Each row is a point. Each copy is the shape, with its points in the same order, stretched, turned, moved and blurred by noise. Say if it was mirrored as well.

Shape:
-0.11	-0.05
-1.84	-6.21
-0.97	-0.80
-1.99	+0.80
-1.30	+1.56
-0.37	-1.00
-0.75	+1.83
-1.51	+1.56
Copy 1 (8 x 2):
+0.03	+1.03
-6.10	-1.77
-1.10	+0.71
-0.36	+2.64
+0.84	+2.39
-0.80	+0.29
+1.22	+2.18
+0.39	+2.60
Copy 1 is: only turned
Copy 2:
+0.89	+0.20
-4.93	-2.87
+0.37	-0.81
+2.16	-1.50
+2.61	-0.46
-0.21	-0.35
+2.92	+0.07
+2.74	-0.83
Copy 2 is: mirrored
Copy 3 (8 x 2):
-1.14	+0.47
+4.60	-0.76
-0.35	+0.91
-1.08	+1.57
-1.62	+1.65
+0.01	+0.10
-2.38	+1.64
-1.59	+1.92
Copy 3 is: mirrored
Copy 4, 8 rows:
+0.53	-0.08
-2.89	-4.90
-0.57	-0.52
-0.72	+1.38
-0.02	+1.77
+0.05	-0.87
+0.65	+1.61
-0.27	+1.69
Copy 4 is: only turned

Shape:
-0.86	-0.07	+2.18	-1.00
-1.23	+1.05	+3.13	+1.69
-1.78	+2.01	+0.38	-3.12
+0.87	-0.86	+0.36	+0.59
-0.24	-4.12	+2.76	+1.67
-1.50	-0.32	-1.46	+0.65
-1.60	+1.17	-1.58	+1.81
-1.32	+0.67	+1.67	-3.47
Copy 1, 8 rows:
+1.54	+0.95	+0.20	-2.24
+0.72	+3.49	+1.27	-1.68
+2.04	+0.78	-3.34	-2.12
-0.18	-0.02	+1.10	-0.08
-0.82	-0.25	+4.27	-2.86
-1.92	+0.75	-0.92	-1.14
-2.31	+2.29	-1.44	-0.29
+2.83	+0.10	-1.82	-2.90
Copy 1 is: only turned
Copy 2 (8 x 4):
+0.03	+1.44	-0.17	-1.84
-2.51	+2.74	-0.53	-1.03
+2.50	+2.98	+0.56	+0.54
-0.72	-1.36	-0.40	-0.88
-2.04	-1.66	+1.55	-4.74
-0.50	-0.23	+2.29	+0.58
-1.69	+0.69	+2.01	+1.58
+2.74	+2.54	+0.08	-1.65
Copy 2 is: mirrored
Copy 3:
-0.01	+3.40	+0.45	-1.20
-3.53	+2.31	-0.36	-1.17
+2.03	+3.42	-2.93	-0.14
+0.19	-0.08	+2.08	-0.39
-1.56	+1.30	+4.93	-4.18
+0.71	-1.21	-0.56	-2.09
-1.10	-1.62	-1.82	-1.40
+1.96	+4.46	-1.02	-0.72
Copy 3 is: only turned
